Every row gives one point. Examples show where two turns around zero, p and q, send a point. Write where each new point lands after one turn and then the other. Backwards means that the second turn is done in reverse. Each puzzle has new turns, and all numbers are rounded.

Turn p:
[35 12] -> [-5 37]
[ 46 -11] -> [20 43]
[-39   9] -> [-16 -37]
[-28  15] -> [-20 -25]
[-14 -26] -> [ 23 -19]
Turn q:
[-25  15] -> [ -8 -28]
[ 24 -32] -> [25 31]
[-38  13] -> [ -3 -40]
[39  4] -> [-14  37]
Where do these land?
q, then p backwards: [-25 -43] -> [ -4 -50]
p, then q backwards: [ 8 24] -> [18 18]
p, then q backwards: [ 2 39] -> [19 34]
p, then q: [39 -2] -> [-39  -1]
q, then p: [-24 -19] -> [23 21]

Turn p:
[  0 -10   3  15] -> [ -7  -2 -14 -10]
[  0  16 -28  -2] -> [21 -8 -6 22]
[-16   8 -21   9] -> [  2 -15 -13  21]
[-38 -24 -24  16] -> [-28  -3 -35  28]
[ 33  -1  22 -35] -> [ 15  31  35 -20]
[  7 -11   4  13] -> [ -3   2 -12 -14]
[ 15  21  45 -16] -> [  0  -5  45 -30]
Turn q:
[ 19  29 -14 -25] -> [-5  0 33 31]
[ 4 -3  6  5] -> [ 8 -2 -2 -4]
[  3  -7 -37  -6] -> [-13   8 -16  32]
[-31 -19  34  -4] -> [ -5  18  -4 -46]
[  8 -26  30  29] -> [ 34  -7 -21 -29]
[ -2  25 -19   1] -> [-18 -17   9  18]
Where do these land?
p, then q: [  4   7  12 -18] -> [  8  -1  14 -16]
p, then q: [-13 -20  18 -13] -> [-24  -6  11 -19]
p, then q: [ 18  16 -48 -26] -> [ 39 -40   0  20]
q, then p backwards: [-11  13  -7  28] -> [-15  10   5  28]
p, then q: [  2 -16  25  29] -> [-26  31   3   6]

Turn p:
[  1  -8   7   6  18  11 -14  -5] -> [ -8  -3  -4  -4 -18   0  17  10]
[ -1  -7  -8  -1  -9   7 -13   8] -> [-9  6  1  2  1 14 -6 12]
[ 11  18  -5  -5 -12 -11  11 -12] -> [ 21   0  -8   8   8 -11 -15  -5]
[-2 -8 15  1  6 -6 -3 -5] -> [ -7 -12  -7  -6   1  -4  10  -1]
[ 12  14   4   9   2 -11  -4  14] -> [  8 -19   9   1 -10   3 -13  -2]
[ -8   1 -14  13  -7   2  -4  -9] -> [ 8  6 -1 15  4 12  8  4]
[ -9  10   4 -13 -12   3  18   6] -> [ -3  11  -1  -2   9  -3 -13 -22]
[  6 -14   5  -9   0   9  19   1] -> [-14   9   6  -2   7 -20   0  -2]
[-9 -6 -7  1 13 -3 -9  3] -> [  2   0   5 -11  -2  10  12   6]
Turn q:
[ -2   6 -48  -5   0   4  10  -7] -> [-20  -5 -19  26 -13  -1 -26 -15]
[-10   7   9  15   1  -4   1   6] -> [ 10  -8   6 -11   0 -13  -3   0]
[  9 -10  11   2   2   1  -8  11] -> [ -4   6   2 -12  -2  -1  15   7]
[  1 -15  -2  -4 -10 -10  -5  -5] -> [ -1  -1 -10  -5   1  14   9 -10]
[ 3  5  6  4 18 15  7 -9] -> [-1  5 23  9 -6 -2 -6  7]
[ 1 -4  4  0  3  2 -4 -7] -> [ 2  2  6  2 -1  4  6 -3]
[  4   6   7  -2 -12  -8 -13  -1] -> [ 8 -6 -8  2 10 -1 15  2]
[ 4 -3 10  3 -6  7 12  7] -> [ -7  -3   7 -11   7   3  -4  10]
[-19   8 -10  -8  -8  -2  -5   6] -> [  5   5 -15   2  10 -11 -10 -11]
[ 7  1 13 -4 12 -6  5  0] -> [10  5  6 -2 -7  6  2 14]
Where do these land?
p, then q: [ 13   0   2   4  -8 -14  10   1] -> [  5   2   2  -8 -15   3  14  -3]
q, then p: [ -4   9   5   8  -3  13 -17  -6] -> [  5 -16   2  -1   4 -13  12  -8]
q, then p: [  6   0   9 -18   1  -1  17  10] -> [ -3   7   8  -9 -17  13 -13  -1]
q, then p: [-12  -1 -10   3 -10   4  -5  -2] -> [10  0 -7 -2  4 -1 14  6]
q, then p: [  6  -3   6  -9   9 -13   3   5] -> [ -1   8   6   4  -4   0 -18   1]
q, then p: [-11 -18  -1  14 -11   8  -3 -17] -> [ -6   6 -21  -1   2 -14  20  -3]
p, then q backwards: [-2  9  8 -6 15 -9 15 16] -> [-19 -11   4  22   2   0   1  -1]
p, then q: [  3  10 -13   9  10  19 -12  -6] -> [-12 -20  -5  -1  16  -7  -2  12]
p, then q: [ -1  -7  -6   6  -4   8 -15   3] -> [ -9   1   3  -7   8 -14  -6   1]
p, then q backwards: [  2   2   1 -11   1 -14   7  -5] -> [-13   6   6   3  -9  -4  -1   7]
